Each point is reached from the start by the listed moves, each made 0, 1 or 2 times, or once backwards (-1), plus a little noise. Say if it took an odd or an even number of moves. Then give how often each move was made.
In the rows, zero is written as 128.

Moves:
(1): [132  89 106]
(2): [148 134 119]
Start: [121 126 126]
Points:
[161 137 107] => even (0, 2)
[120 126 126] => even (0, 0)
[127  49  82] => even (2, 0)

Moves:
(1): [125  86 137 127 147 155]
(2): [130 137 132 114 131 124]
(3): [122 102 146  98 130 128]
(4): [139 148 118 134 116 127]
Start: [137 122 129 157 134 146]
Points:
[154 168 100 193 120 145] => even (0, 0, -1, 1)
[126  53 142 164 185 197] => odd (2, 1, -1, -1)
[153 127 152  80 119 137] => even (0, 2, 2, 2)

Moves:
(1): [130 115 108 132 107 135 137 125 136 140]
(2): [133 145 129 129 141 138 125 126 131 120]
(3): [144  98 132 118 123 122 123 141 128 113]
(4): [129 115 116 148 120 142 133 132 122 105]
(5): [127 104 127 117  88 121 138 106 120 140]
(6): [132 130 133 143 139 130 133 122 131 130]
(7): [148 122 129 150 119 112 125 121 151 133]
(8): [124 119 120 140 130 128 128 114 120 116]
Start: [121 138 131 125 124 127 133 123 123 120]
Points:
[157  27  84  90  11 131 150  87 116 108] => even (2, 2, 2, 0, 2, -1, 0, 1)
[153 180 111 206 137 142 124 144 172  88] => odd (0, 1, -1, 2, -1, -1, 2, -1)
[ 84 145 125 115  89 162 148 126  78  94] => even (-1, 0, -1, 2, 1, -1, -1, -1)
[177 104 170 159 118  74 121 137 170 127] => odd (-1, -1, 1, 0, 0, 1, 2, -1)
[131  91  95 168  27  91 149  65 155 163] => even (1, -1, -1, 0, 1, -1, 2, 1)

Moves:
(1): [131 125 123 137 146 135 132 131 121 125 118 128]
(2): [127 134 131 141 131 120 122 124 122 132 137 137]
(3): [130 126 122 132 128 127 142 118 125 112 121 128]
(4): [127 110 119 129 128 133 125 117 139 124 129 134]
(5): [135 111 124 129 129 121 135 130 140 125 125 126]
(6): [126 129 121 132 120 128 129 140 140 127 119 136]
(7): [144 122 131 134 117 134 139 127 133 126 121 124]
(8): [118 125 142 127 143 131 129 119 138 121 134 129]
(9): [127 111 129 124 126 136 124 144 131 126 132 148]
(10): [123 148 125 127 137 130 137 124 118 139 144 127]
(11): [121 130 139 126 129 126 138 113 120 134 107 128]
(12): [142 138 130 113 132 127 127 122 128 130 123 124]
Start: [119 144 126 126 155 124 132 121 126 142 129 132]
Points:
[ 87 249 132 111 205 136 161 117  79 192  79 111] => odd (2, -1, -1, -1, -1, 2, -1, 0, -1, 2, 2, 1)
[113  98 124 145 135 146 142  90 173 105  70 161] => even (0, 0, 1, 2, -1, 2, 1, 1, 0, -1, 1, 0)
[103 162 129 181 208 164 216  51 118 112 100 124] => even (2, 0, 2, 1, -1, 1, 2, 2, -1, 2, 1, -1)
[164 120 126 108 156 169 166 150 130 138 115 150] => even (1, -1, 0, 0, 0, 0, 2, 0, 2, 1, 0, 1)
[124 151 151 107 219 109 133  75 110 146 113 130] => odd (1, 1, 0, 0, 1, -1, -1, 1, 0, 0, 1, 2)

Moves:
(1): [129 108 131 129 141 136 113 109 134 145 129 137 134 139 119 121 131 122
 133 121 140]
(2): [127 126 121 123 135 127 126 112 132 133 126 132 127 124 125 135 125 127
 130 122 127]
(3): [142 128 124 127 122 136 135 138 119 120 127 128 129 144 128 131 132 119
 125 128 121]
(4): [144 114 118 140 111 131 125 124 134 134 132 133 131 130 131 117 133 143
 119 139 134]
(5): [129 125 125 131 125 135 127 130 130 129 113 128 126 143 126 118 135 116
 112 128 123]
(6): [145 144 127 127 112 129 115 131 128 138 128 131 112 132 127 144 136 126
 144 119 124]
(7): [118 128 133 144 116 119 117 122 125 120 123 126 126 115 117 129 129 149
 131 117 128]
(8): [124 140 136 134 126 126 144 132 117 119 117 125 124 142 138 139 126 110
 131 130 122]
(9): [120 133 126 121 131 131 135 127 135 129 119 121 133 119 140 135 116 130
 135 132 122]
(10): [133 129 121 119 126 129 123 131 136 126 118 122 123 137 123 135 120 132
 121 130 126]
(11): [116 146 126 119 128 128 132 130 122 141 121 136 123 133 123 151 126 125
 129 126 113]
(12): [132 125 125 141 122 141 129 133 137 119 126 117 131 131 132 131 137 137
 123 141 122]
(13): [122 132 138 135 129 119 122 142 119 125 124 147 128 126 114 132 140 122
 117 125 139]
(14): [127 141 132 125 115 130 127 127 118 118 127 130 116 117 135 135 128 139
 134 129 132]
(15): [125 118 137 126 132 134 150 127 132 129 120 114 124 120 146 124 120 138
 112 138 120]
(16): [141 119 110 115 120 127 124 107 126 144 129 115 121 136 137 137 137 132
 154 134 133]
(17): [135 125 127 123 125 134 123 136 117 123 134 123 123 119 135 129 124 136
 114 138 118]
(18): [137 144 123 129 124 130 122 127 122 131 123 125 125 127 123 127 133 135
 129 128 131]
Start: [123 115 133 134 124 116 124 117 129 136 129 132 128 120 130 118 136 131
 124 124 122]
Points:
[175 169  87 123  35 170 154  75 153 174  85  68  75 110 193 197 134 249
 164 183  88] => odd (0, 0, 0, 2, -1, 1, 0, 0, 1, 1, 2, 2, -1, 2, 2, 1, -1, 2)
[ 87 125 167 141 112 107  47 139  61 124 145 209  98  87  71 139 182 138
 103  94 138] => even (1, 0, 0, -1, 1, 0, 1, -1, -1, -1, 1, 0, 2, 2, -1, 0, 2, -1)
[141  47  98 121 130 143 119 124 144 143 114  87 137 105 151 127 154 187
  75 198 114] => even (0, 0, 0, 0, 0, -1, 0, -1, 1, 1, 0, 2, 2, -1, 1, 2, 2, 0)
[168 115 146 149  81 191  57 127 158 100  93  62  95  86 142 137 110 232
 109 131  81] => even (2, -1, 1, -1, 0, 2, 2, -1, 2, 2, -1, 2, -1, 1, 1, -1, 2, 1)
[146  84 109  80 136 101 145  91 129 131 156 108 113  85 158  98 115 170
 121 147 150] => odd (-1, 1, 0, 0, -1, -1, -1, -1, -1, 1, -1, -1, 0, 1, 1, 1, 0, 0)

Moves:
(1): [130 129 132 129 133 121 133 130 125 120 113 127 122 119 131 130 126 122
 129 131 127 124 128 129]
(2): [123 133 123 138 130 126 128 135 135 124 134 130 131 121 126 126 140 126
 129 128 122 123 127 126]
(3): [133 134 141 138 127 122 139 130 132 125 124 133 136 143 135 139 135 130
 135 125 139 134 134 134]
(4): [133 140 137 134 121 142 109 110 132 126 150 129 117 126 144 118 119 121
 115 125 134 128 108 104]
(5): [132 120 128 136 122 133 125 129 136 136 139 123 132 135 121 123 119 122
 124 123 132 132 125 122]
(6): [128 134 131 131 125 127 124 125 125 144 135 130 123 132 129 125 129 132
 127 119 130 126 125 124]
(7): [133 127 137 127 127 128 141 124 125 131 122 126 129 130 134 135 132 128
 126 131 125 124 126 126]
(8): [146 123 123 126 118 130 130 127 131 121 114 122 124 130 134 124 132 138
 132 126 128 123 126 132]
(9): [131 119 131 136 126 133 128 123 130 126 134 132 129 130 127 123 131 136
 120 127 134 122 129 126]
(10): [134 139 123 131 133 143 118 120 120 119 120 139 129 137 134 119 129 133
 109 126 134 128 115 123]
(11): [126 134 119 123 136 136 127 125 127 131 129 120 117 128 120 136 132 126
 130 129 135 135 121 128]
(12): [127 133 113 125 138 127 113 120 137 122 125 127 108 132 118 116 132 135
 120 139 113 131 112 133]
(13): [123 124 135 140 128 125 133 144 121 121 121 123 118 136 139 138 125 125
 137 137 130 142 118 140]
(14): [132 128 120 126 132 127 128 134 128 122 130 131 124 126 125 135 122 129
 131 126 122 127 127 126]
(15): [131 123 123 132 128 136 133 131 130 129 128 130 131 130 127 118 123 132
 121 135 131 132 136 127]
(16): [131 129 132 125 127 132 128 133 131 132 134 129 125 133 118 127 137 131
 135 123 122 120 130 127]
(17): [123 123 133 135 134 135 134 125 129 130 127 132 141 123 129 123 132 133
 132 123 131 133 134 125]
(18): [129 136 127 138 134 125 127 130 131 122 128 132 139 120 123 135 126 132
 132 131 135 139 124 140]
(19): [124 135 110 131 130 135 136 127 124 114 127 109 115 128 112 127 118 122
 126 129 121 138 122 127]
(20): [132 123 135 125 133 133 132 129 118 140 142 121 139 130 127 118 134 133
 132 117 132 128 138 113]
(21): [131 132 119 127 125 128 118 124 126 118 135 133 121 124 121 121 135 125
 125 127 126 138 116 128]
(22): [125 131 142 110 118 124 112 118 132 137 133 131 131 115 132 129 127 133
 110 121 130 119 130 108]
(23): [128 125 127 138 124 124 120 126 131 127 125 118 129 122 126 125 131 123
 133 134 119 136 138 127]
(24): [122 126 126 126 126 120 132 136 125 129 114 131 135 126 126 130 114 134
 137 137 141 118 129 126]
Start: [133 124 131 116 135 124 129 122 126 145 116 145 123 127 117 133 132 129
 153 137 129 136 120 133]
Points:
[146  73 150 137 117  97 157 165 154 126  49 146 126 126 151 154 102 159
 187 184 128 126  92 187] => even (0, 0, -1, 0, 1, -1, 1, 2, 0, -1, -1, 1, 2, 0, 0, 0, 1, 1, -1, -1, -1, 0, -1, 1)
[127 123 110 209 145 145 166 141  88  97  92  98 110 128 119 118 194 136
 171 115 127 204 138 140] => even (1, 2, 1, -1, -1, 2, -1, 1, 2, 1, 1, -1, 2, 0, 0, -1, 2, -1, 2, 1, 1, 0, 2, -1)
[131 141 141 125 140  41 155 177 150  99  38 146  98  96 112 188 151 121
 189 190  72 138 141 197] => even (2, 1, 1, -1, -1, 0, 1, 0, -1, -1, -1, 1, 1, 1, 1, 1, -1, 1, 0, -1, 0, 1, 1, 0)
[179 175  60  86 128 218  83  65 146 100 115 104  60 143  93  63 160 151
  83 137  75 122  94  73] => even (-1, 1, 0, 1, -1, -1, 0, 2, -1, 2, 1, 1, -1, 0, 2, 2, 0, -1, 2, 0, -1, 1, 1, -1)
[179 133 110 186 159 133 114  93 165 108  54 126 184 152  81  80 156 175
 155 121 129 174 134 159] => even (1, 0, 2, -1, 2, 0, -1, 2, 0, 2, -1, 2, -1, -1, -1, 0, 2, 2, 1, 1, -1, 0, 2, 0)
[171 173 105 134 112 194  43  33 128 163 197 122 108 105 123  16 147 148
  74 110 112 174  84   7] => even (-1, 1, 0, 2, 0, 2, 1, 1, -1, 1, 0, 1, -1, 0, 2, -1, 1, 0, 1, 2, 2, 1, 2, 0)
[150 131 165 150  90 122 138 122 123 133 125 123  72 166  98 165 126 116
 156  98 137 147 108 113] => even (1, -1, 2, 0, 1, 2, 0, 0, 2, 0, 0, -1, 1, 1, -1, 2, 0, -1, 2, -1, 1, 1, 1, 0)
[111 124  72  56 122 119 144 110 127 106  59 107 125  49  57 153  93 122
 154 140 154 174 145 126] => even (1, -1, 0, -1, 0, -1, -1, 1, -1, -1, 2, -1, -1, 0, 1, -1, 2, 0, 2, -1, 2, 2, 0, 1)

Moves:
(1): [124 132 134 125 145 130 130 126 120 128 121 130 126 116 124 129 114 129
 120 134 123 128 127 133 122 142 137]
(2): [138 132 125 104 119 132 134 144 141 138 125 119 139 120 131 126 127 130
 129 126 125 131 121 126 135 140 148]
(3): [144 138 130 132 127 133 133 125 119 120 137 136 117 126 146 142 131 120
 130 128 132 149 121 137 143 120 143]
(4): [148 123 110 123 144 122 116 121 140 129 140 130 145 118 124 125 115 124
 122 124 125 135 129 120 127 130 129]
(5): [124 111 115 145 127 132 130 127 134 117 136 129 133 151 128 127 123 124
 142 111 132 129 119 127 156 131 133]
(6): [129 123 134 122 127 134 116 115 101 119 119 122 122 128 126 131 145 123
 140 112 136 140 119 135 140 128 145]
(7): [131 116 120 129 121 121 128 132 149 153 107 132 126 142 135 123 119 123
 138 120 130 135 125 144 131 136 116]
(8): [130 117 134 133 135 150 159 139 121 129 129 117 127 125 141 109 153 163
 116 122 107 134 123 140 112 138 136]
(9): [136 120 136 130 124 122 120 118 115 125 124 137 138 136 117 118 120 134
 120 114 146 117 115 120 114 123 122]
(10): [120 108 145 135 133 114 120 120 109 140 127 143 132 161 123 130 118 130
 137 105 131 120 131 150 140 126 151]
(11): [143 142 140 122 131 128 145 129 127 114 130 120 143 134 133 124 132 146
 140 132 134 153 119 135 123 123 135]
(12): [125 127 136 134 121 113 125 121 121 128 119 122 129 140 117 116 124 127
 117 116 132 116 133 131 125 123 133]
(13): [117 119 142 129 129 116 123 143 114 127 128 122 129 129 111 125 141 110
 131 127 105 123 122 113 119 116 111]
(14): [129 124 121 136 130 124 130 130 111 130 141 125 124 124 133 120 132 115
 132 125 140 139 139 128 127 128 134]
(15): [135 130 108 123 124 118 129 112 142 135 121 141 142 127 121 128 118 128
 120 131 125 117 119 129 132 134 122]
(16): [151 134 115 123 116 125 129 140 139 110 131 134 141 121 117 131 138 116
 127 132 127 121 115 135 139 131 139]
(17): [111 130 124 127 130 123 127 127 127 122 140 129 116 126 130 134 124 124
 119 125 131 129 121 132 117 125 139]
(18): [120 142 117 125 123 125 131 138 118 132 130 138 126 115 132 100 119 135
 126 111 140 130 123 145 120 115 127]
(19): [132 125 119 134 123 118 119 124 113 133 121 118 138 131 152 129 116 127
 130 132 129 125 125 123 123 133 128]
(20): [123 127 128 132 117 114 122 125 132 129 122 129 138 129 126 113 120 145
 126 126 132 129 129 129 131 132 120]
(21): [140 124 125 118 142 116 124 121 140 126 134 123 142 101 131 138 117 122
 133 122 129 111 132 123 138 137 120]
(22): [132 131 135 104 131 133 123 132 136 129 134 126 133 127 143 125 133 114
 133 134 137 135 124 128 137 127 134]
(23): [128 122 126 110 107 124 144 139 161 119 118 143 109 150 134 124 131 130
 124 119 118 137 153 125 129 119 126]
(24): [142 134 122 125 118 118 123 127 138 130 134 126 122 127 123 123 122 125
 124 138 126 107 123 129 135 141 120]
Start: [127 115 121 120 143 153 117 117 137 116 118 118 133 116 124 157 129 124
 132 124 126 141 119 128 118 142 130]
Points:
[120  42 122 145 138 162 137 165 129 239 124  42 143 190 227 106 134 169
 150 147  99 134  95 160  74 225 132] => even (-1, 1, -1, 0, 0, -1, 2, 2, 0, 1, 0, -1, 0, 1, -1, -1, 1, -1, 2, 0, -1, 1, -1, 2)
[157  75 131  49 144  36  27  51 197 201  58 171 165 153  87 210  50  59
 161 128 113  68  71 172 180 210 112] => even (1, 0, 0, 0, -1, 1, 2, -1, 0, 2, 0, -1, 1, -1, 2, 0, 1, -1, 0, 1, 1, 1, 0, 2)
[238 151  27  35 151 149 132 156 227  64 212 161 203  81 156 161 109   7
 166 139 113 228  83  57 205  94 122] => even (0, 1, 2, 2, 2, -1, -1, -1, 0, -1, 1, -1, 2, 1, 2, 0, -1, 1, 0, -1, 0, 2, 1, 0)
[152  65 167  29 118  39 102 158  78  60 147  79 183 124 101 136 164 109
 175  18 110 180 146 122 105 115 231] => even (-1, 2, -1, 1, -1, 2, -1, 0, 0, 2, 2, 0, 2, 2, -1, 1, 2, 0, 1, 1, 2, -1, 2, 0)

Moves:
(1): [141 139 124 139 126 122 137 133 124 128 118 135 136 134 131 135 121 139
 126 126 132 119 125 126 128]
(2): [128 131 125 128 129 141 134 122 128 123 149 144 113 137 124 137 128 133
 128 134 122 119 121 138 133]
(3): [127 134 124 126 140 123 121 139 124 126 135 131 138 119 129 125 136 121
 122 128 127 121 129 120 127]
(4): [130 126 126 135 125 129 130 122 122 119 132 123 127 133 122 127 123 128
 134 132 127 130 139 130 134]
(5): [124 137 106 136 124 131 119 122 113 114 128 135 118 122 114 150 136 117
 132 145 123 129 112 136 134]
(6): [132 124 131 126 129 129 129 129 127 126 121 122 142 122 124 123 131 127
 116 133 147 125 130 126 131]
(7): [127 134 141 130 128 130 128 133 130 129 122 117 124 115 121 126 122 124
 134 129 133 122 135 124 129]
(8): [119 141 122 115 136 114 137 110 126 130 123 126 119 137 136 130 124 124
 136 132 127 123 124 120 132]
(9): [144 132 134 116 135 118 117 133 126 129 130 120 152 113 114 114 130 118
 125 106 125 134 127 135 135]
(10): [138 126 135 131 132 122 119 138 127 134 136 136 130 130 120 114 123 121
 131 131 128 134 123 123 127]
(11): [117 135 113 132 136 133 135 128 127 129 122 120 129 133 134 116 125 127
 131 124 125 135 117 121 128]
(12): [120 134 129 124 118 134 119 124 121 132 127 123 119 117 135 130 127 134
 139 119 126 128 125 112 121]
(13): [122 143 118 143 121 136 122 118 128 125 131 135 114 130 134 123 140 126
 131 126 126 125 135 131 118]
(14): [136 124 129 117 131 126 127 137 124 134 109 126 147 121 121 123 136 119
 140 124 138 119 124 124 137]
(15): [116 123 117 125 123 124 142 129 123 122 118 128 117 113 135 134 136 136
 130 113 137 128 124 116 112]
(16): [139 138 121 129 134 128 127 125 143 125 124 121 126 123 132 125 111 121
 136 123 124 121 131 130 126]
(17): [135 137 126 123 122 133 151 131 120 119 107 131 120 127 139 129 109 122
 145 109 118 142 124 118 107]
(18): [124 114 121 140 139 129 120 126 117 126 122 117 125 139 130 140 133 118
 111 133 137 121 140 138 143]
(19): [131 133 116 112 127 130 123 128 130 115 124 121 122 133 122 120 143 141
 121 114 117 131 126 123 122]
(20): [132 130 133 144 129 130 127 128 131 120 135 141 113 136 146 115 132 118
 116 149 120 122 121 135 136]
(21): [130 122 130 133 130 134 127 126 116 136 136 122 120 127 134 123 134 132
 115 146 129 132 139 137 135]
(22): [133 131 132 129 136 130 115 114 130 133 134 146 131 127 129 108 124 125
 119 140  99 118 120 125 110]
(23): [128 137 127 134 134 139 135 123 132 119 123 126 122 124 139 135 135 134
 139 128 128 120 120 137 111]
(24): [137 121 123 139 126 134 137 125 128 129 129 119 132 127 130 147 147 132
 121 126 134 135 132 128 132]
Start: [142 127 125 138 130 113 129 107 131 135 134 129 134 144 127 121 130 118
 118 124 120 133 133 118 129]
Points:
[142 206  77 153 103 152 150  83  78 105 189 122   7  99 150  72 191 150
 120  82  69 174 131  45  78] => even (0, 2, 1, 1, 0, 0, 2, 1, 1, 2, 1, 2, 2, -1, 2, 0, 1, -1, 2, 1, 2, 0, -1, 2)
[176 206 100 194 167 128 129 110  68 120 105 132 154  91 159 126 239 103
  74 181 169  74 120 139 126] => odd (2, 0, 2, -1, 1, 2, 1, 1, 1, 0, 0, 0, 2, 1, 0, -1, 0, 0, 0, 1, 2, 0, 2, 1)
[132 218  57 141 187  87 148  71 100 121 105 153  93 102 131  99  63 113
 146 166  96  47 106  48  71] => even (2, 1, 2, 1, 1, 1, 2, 2, -1, 1, 1, 0, 0, 0, 2, 2, 0, 0, 0, -1, 1, 2, 0, -1)
[165 185 102 129  47 154  80 104  85  78 109  53  87  39  66 130 198 117
 172  48 105 205 158 111 100] => odd (-1, -1, -1, 1, 2, 0, 2, -1, 2, 0, -1, 2, 2, 0, 0, 0, 1, -1, 2, 0, 1, -1, 0, 1)
[ 57 164  42 163 178 133 227  64 109 111 104 145  77 214 214 173 162 100
 128  81 156 103 116 127 115] => odd (0, 2, 1, -1, -1, 0, -1, 2, 0, -1, 2, -1, 2, 0, 1, -1, 1, 2, -1, 0, -1, -1, 1, 0)
[117 160  99 164 131 108  60  84 130 100 178 187  61 114  82 142 155 113
 106 184  43  88  98  97  78] => even (0, 0, 1, 0, 2, -1, 2, 0, -1, 1, -1, 0, 0, -1, 1, 0, -1, 0, 1, 0, -1, 2, 0, 0)
